Rows are points. Examples show where two turns around zero, p and q, send a point. Write where each new point lands after one turn and then the other. Backwards means that the second turn is done in reverse. Each puzzle has new turns, and all numbers are rounded.
In the rows, zero is written as 128.

Turn p:
[123 160] -> [114 157]
[117  75] -> [133  74]
[144 148] -> [138 152]
Turn q:
[109  98] -> [101 105]
[145 184] -> [161 177]
[105 121] -> [104 128]
[153 109] -> [146 103]
Where do these land?
p, then q: [153 116] -> [153 116]
q, then p backwards: [154 124] -> [147 110]
q, then p: [117  85] -> [117  85]
p, then q: [ 78 160] -> [ 78 160]
q, then p: [137 155] -> [137 155]

Turn p:
[158 135] -> [152 109]
[146 141] -> [149 122]
[129 151] -> [147 141]
[79 85] -> [ 64 140]
Turn q:
[152 172] -> [176 114]
[167 124] -> [132  89]
[142 117] -> [120 112]
[ 93 119] -> [112 160]
[ 87 108] -> [100 164]
Where do these land?
p, then q: [118  76] -> [ 95 169]
q, then p: [170 150] -> [118  82]
p, then q: [107 151] -> [159 129]
q, then p: [117 135] -> [140 132]

Turn p:
[112  84 164] -> [ 93 164 158]
[163 165 112] -> [176 114 110]
[151 120 109] -> [147 112 146]
[ 86 143 127] -> [ 96 121  98]
Turn q:
[194 145 151] -> [143 194 104]
[ 91 143 151] -> [ 87 109 118]
[ 89 104 141] -> [ 98 105 157]
[142 122  90] -> [168 119 131]
[ 98 131 139] -> [102 109 129]
[154 123  96] -> [169 132 129]
Where do these land?
q, then p: [164 127 101] -> [173 128 131]
q, then p: [111  64 125] -> [117 193 131]
q, then p: [105 117 115] -> [116 143 150]
p, then q: [134 161 135] -> [161 127 119]
q, then p: [126 172 164] -> [105  81 105]

Turn p:
[139 139  81 140] -> [128 103 159  96]
[ 94 130  54 163] -> [ 81  73 173 104]
[121 150 152 113] -> [145 139 130 158]
[141 104 168  85] -> [157 142  74 143]
[146 124 138 130] -> [135 144 122 118]
[128 121 176 138] -> [120 169 109 147]
Turn q:
[163 170  90 152] -> [106  76  88 113]
[125 151 163 166] -> [100 158  91 138]
[ 97 106 167  85] -> [168 168 156 156]
[143 104 123 117] -> [124 117 156 134]
[111 108  98 120] -> [143 122 151  98]
Where do these land?
q, then p: [108  98 144 156] -> [143 128 147 170]
p, then q: [ 90 160 101 111] -> [ 88 162 155 133]
q, then p: [127 149 140 133] -> [123 115 144 116]
q, then p: [184 169  75 133] -> [87 86 71 96]
q, then p: [148 104 152 122] -> [104 153 137 145]
p, then q backwards: [111  88 156 113] -> [138 172 149 150]

Turn p:
[139 107 103 154  79 146] -> [156  75 135 137 154 114]
[104 124 116 150 124 118] -> [141 114 140 109 129 150]
[135 137 100 116 115 107] -> [126 120 144 159 130 148]
[156 143 119 166 129 113] -> [137 124 177 128 124 111]
[131 137  98 145 175 128] -> [109 153 164 110 155 140]
[122 118 179  64 117 170] -> [121 147  42 143 120 102]
[ 97 153 197  70 131 156] -> [140 181  47 129  96 120]
[140 106 112 158 155  86] -> [ 95 111 176 108 117 139]
Turn q:
[145 112 149 119 165 155] -> [ 89 136 119 144  94 117]
[167 120 108 144 177  84] -> [101 108  83 101 113 178]
[ 95 167 127 112 118 144] -> [161 155 164 129 117 126]
[130 165 129 105 109 179] -> [151 169 148 174 119 121]
[ 91 138 149 117 112 135] -> [143 143 159 116 129 100]
[150 101 162 189 132 125] -> [126  92  72 122 117  89]
[114 137 153 106  84 109] -> [142 157 140 109 168 104]
[143  76  66 162 158  99] -> [102  49 111 123 133 176]
[116 134 109  98  98 121] -> [137 141 157 131 162 140]
Where do these land?
q, then p backwards: [153 133 203 139 133 118] -> [136 121 191 109 152 167]
p, then q: [143 113 160 121 111  87] -> [146 108 136 127 174 103]
q, then p: [109 127  96 142  85 177] -> [114 110 165  93 105  80]
q, then p backwards: [111  93  91 129 129 157] -> [156 112  95 133 104  97]
q, then p: [120 175 157  82 168 113] -> [180 167 101 172 117 133]
p, then q: [109 133 107 144 153  94] -> [125 155 144 147 115  92]
p, then q backwards: [150 121  83 138 117 149] -> [120 100 107 121  84 131]
